Each point is reached from the start by the listed moves, each made once or not at all, plus a little noise. Is the number of moves made odd or even? Then give how often each move was made.
(in the rows, 128 means zero)

Moves:
(1): [130  90 140]
(2): [144 123  86]
(3): [161 181 197]
Start: [136 124 128]
Points:
[170 140 209] => even (1, 0, 1)
[152 119  85] => odd (0, 1, 0)
[137  85 139] => odd (1, 0, 0)
[137 124 127] => even (0, 0, 0)

Moves:
(1): [167 148 108 148 104 127 141]
(2): [115 122 139 176 141 151 141]
(3): [110 185 160 109 107 166 126]
(4): [178 135 164 146 158 120  74]
Start: [ 74  71  97 138 128 151 123]
Points:
[113  71 145 210 167 165  85] => even (0, 1, 0, 1)
[ 77  74 100 137 129 147 126] => even (0, 0, 0, 0)
[ 94 143 102 141  83 187 135] => even (1, 0, 1, 0)

Moves:
(1): [129 121 145 173 131 119 197 139]
(2): [139 158 129  75 163 132 104 101]
(3): [ 99 121 162 163 136 142 118 113]
(4): [106 100 139 151 161 115 136 148]
(5): [ 83 124 109 118 127 155 132 122]
(6): [115 146 174 108  97 129 115 176]
(7): [112 154 128 149 126 118 122 141]
(8): [112 125 122  92  99  94 120 119]
Start: [120 151 122 113 138  70 126  91]
Points:
[ 91 188 205  79 149  85  83  92] => odd (0, 1, 1, 0, 0, 1, 0, 0)
[ 40 191 160 152 178  92 159  67] => odd (1, 1, 1, 0, 1, 0, 1, 0)
[ 86 134 195 161 143  45 178 170] => odd (1, 0, 0, 1, 0, 1, 0, 0)

Moves:
(1): [118 135 129 145 131 113 107 119 124 126 132]
(2): [128 128 142 131 116 113 132 130 118 131 132]
(3): [165 162 121 146 132 144 127 129 115 114 131]
(4): [ 91 140 116 153 128 122 140 120 128 139 144]
(5): [128 152 125 125 149 131 137 129 149 132 123]
(6): [121 126 114 108 130 105 133 134 118 150 108]
(7): [145 127 139 124 133 115 121 129 125 144 141]
(8): [104 140 123 150 128 172 116 120  99 111 112]
(9): [123 156 114 129 128 114 134 108 125 129 134]
Start: [132 142 124 117 123 127 125 146 127 120 124]
Points:
[ 96 249  71 161 147 148 145 120  93 128 104] => even (0, 0, 1, 1, 1, 1, 0, 1, 1)
[143 186 104 135 131 102 137 146 102 155 135] => even (0, 0, 1, 1, 0, 1, 1, 0, 0)
[120 238  90 141 138  89 161 129 112 146 128] => even (0, 1, 1, 1, 1, 1, 0, 0, 1)
[104 231  98 179 123 101 111 113  53 142 133] => even (1, 1, 1, 1, 0, 1, 1, 1, 1)
[102 228  88 184 128 166 130 111  82 101 132] => even (0, 0, 1, 1, 0, 0, 0, 1, 1)
[ 54 224  91 178 147 142 122 104 114 118 130] => odd (1, 0, 0, 1, 1, 0, 0, 1, 1)

Moves:
(1): [120 113 128 141 122 129  85 120 130 159 142 133 115 105 128]
(2): [118 138 126 142 116 130 148 109 122 121 140 108 138 111 133]
(3): [129 153 103 128 135 112 115 116 115 125 138 134 136 108 118]
(4): [134 131 153 124 148 162 141 135 137 130 130 102 121 112 138]
(5): [ 93 141 122 141 146 111 127 104 151 136  99 134 124 111 126]
(6): [129 122 122 111 140 107  93 118 145 134 132 121 138 140 114]
(7): [125 136 123 144 114 138 137 117 122 112 107 107 133  91 129]
(8): [118 167 144 105 118 191 157  99 128 136 114 108 132 116 127]
(9): [138 105 112 115 135 125 113 144 158 132 163 168 114 127  89]
(10): [131 117 119 137 141 118 118 138 129 132 132 151 146 138 127]
(11): [150 107 117 134 137 103 127 123 114 140 138 135 110 136 101]
(12): [127 127 143 114 131 133 116 123 108 103 145 135 123 141 122]
Start: [132 117 137 156 132 123 152 149 121 108 127 121 119  89 110]
Points:
[111 174 111 150 155 129 162  75 119 133 108 121 108  47  67] => even (0, 0, 1, 0, 1, 0, 0, 1, 0, 0, 1, 0)
[119 126 140 142 177 162 147  75 155 103 145 108 118  31  37] => even (0, 1, 0, 1, 1, 1, 1, 1, 1, 1, 1, 1)
[125 141  89 178 135  89 123 108 118  94 135 102 166  38  91] => odd (0, 1, 1, 0, 0, 1, 1, 0, 0, 1, 0, 0)
[142 109 153 160 164 148 156 165 130 113 134 120 130  82 118] => even (0, 0, 0, 1, 0, 0, 0, 0, 0, 1, 0, 0)
[131 154 119 191 144 145 171 118 104  89 133  83 155   7 119] => odd (0, 1, 1, 1, 0, 0, 1, 0, 0, 1, 0, 0)
[154  75 110 150 180  89  54 122 128 134 235 154 107  51  31] => odd (1, 1, 1, 1, 0, 1, 0, 0, 1, 1, 1, 1)
